Rows are points. A path goes straight from each point to the next, and from the last back to the first. The post is the endless flat space through its rows: a point in 2 columns, a line in 3, a plane in 4, and so on, so that a path can go around it. Count how often the path circles the post. Going back the other way cancels.
(in the rows, 128 means zero)

Post:
[[111 119]]
Path:
[[ 52 133]
 [ 94  80]
 [136  89]
 [143 122]
 [123 163]
 [ 92 145]
 [102 156]
 [ 91 126]
 [ 91 104]
 [125  96]
 [170 110]
 [151 111]
 [125 157]
 [ 87 146]
 [ 90 123]
 [101  80]
 [140  65]
 [127 114]
 [144 154]
 [ 85 162]]
Times around: 3

Post:
[[134 136 121 118 149  91 144 183]
 [114 123 173 165 187 110 105  81]
 [143 117 174 105 121 124 106 126]
 [149 114 119  74 106 137 117  87]
 [138 111 190  71 184 123 160 111]
 [117  87 110 158  74 133 127 101]
 [121 142 183 123 144 182  74 102]]
Path (17 x 8):
[[136  88 185 123 119 164 188 171]
 [129 134 157 143 113 149 156 102]
 [144 123 200  40 110  95 130 103]
 [ 81 114 117 145 177 111  98 104]
 [ 98 137 115 140 185 176 123 141]
 [150 117 169 124 188 143 130  99]
 [136 122  98 105 158 152 141 115]
 [116 124 130 131 155 135  37 146]
 [ 91 124 140 119 142 170 142 142]
 [ 86 136 137 130 159 133 154  70]
 [104 139 178  97 158 141  56  82]
 [132  96 142  95 145 155  62  86]
 [141 110 125 158 144 145 128 127]
 [138 110 193 146 139 156 163  75]
 [140 154 136 103 105 116 100 145]
 [128 168 115  89 122 149 134  88]
 [161 131 148 130 155 157 164 151]]
Times around: 1

Post, 13 rows:
[[120 104 145 127 135 141 115  76 113 126 114 127 144 158]
 [101 111 138 111 125 148 117  96  93 119 125  89  85 154]
 [127 136 121 158 149 137 133 157 160 153  53  86 178 148]
 [123 136 104 151 134 181 165 139 124 138 101 166 154 156]
 [114 106 114 143 152 143  99 135 169 113 143  98  54 112]
 [168 180  98  84 113 159 192 114  99 157 191 143 139 134]
 [ 77 113 150 160 151 159 145 110 118 121 123 114 172 149]
 [113 117 115 143 119 133 146 156 156 182 121 134 170 140]
 [ 72 123 102 117 145 194 102 104  79 105  98 123 166 152]
 [129  74  83  75 123 124 131 149 157  78 108  85  66  88]
 [126 194 131 114  90 122 162  93 166  85 162 172 154 156]
 [123 134 103 140 113 132 132 155  94 132 146 131 175 151]
 [123 116 173  68 165 105  91 109  66 108 101 127 145 146]]
Path, 25 rows:
[[146 170 116 106 126 205 116 116 107 124 103 167 126 133]
 [148 116 138 126 103 137 107 116 167 116  54 116 144 156]
 [173 159 103 131 110 123 160 197 142 102 147 189 115  94]
 [101 144  80 146 143 196 105  89  98 128 103 108 121 139]
 [134 124  80  87 114 111 154 167  98  93 121 119 165 126]
 [168 118 142 126 149  74 107 164 102 143 127  77 117 170]
 [136 129  85  74  83 135 107 159  90 116 153 146 118 139]
 [106 133 110 157 129 143  90 131 151 119 131  98 155 129]
 [104 117 148 149  79 116 201  81 175 150 137  62 139 114]
 [150  96 112  99 108  82 142 140 122  80  92 138  92 137]
 [132  93 144  75  83  65 137 109 117 197 105 111 110 193]
 [ 87 144 104  84 132 200 126  87 143 120 152 123 102 144]
 [128 108 127 179 121 133 162 186 128 152 128 126 208 145]
 [ 97 157 183 117 205 179 111  78  96 112 104 129 168 128]
 [ 95 163 131 145 129 157 171  99 112 178 156 111 130 137]
 [135 151 109 106 124 109 127 115 113 110 131 115 124 156]
 [140 132 131 186 133 136 178 123 204 124 113 135  97 176]
 [ 93 133  70 113 107 169 157  42 199 137 101 134 135 175]
 [104  71 111 104 136 156 115  85  91  79  55 144 120 146]
 [121 118 108 109 125 157 107  97 115 143 128  95 128 112]
 [156  54 159  95 116 144 144 112 139 111  82 107  34 136]
 [134 111 107 123 123 110 133 193 166 125 130  74 117 131]
 [ 78 103 105 128 114 157 160 117 100  99 128 141 173 175]
 [ 99 131  85 150  94 152  97  60 121 119 141  96 106 171]
 [119 172 115 114  74 102 149  87 124  72 123 102 147 140]]
Times around: 1
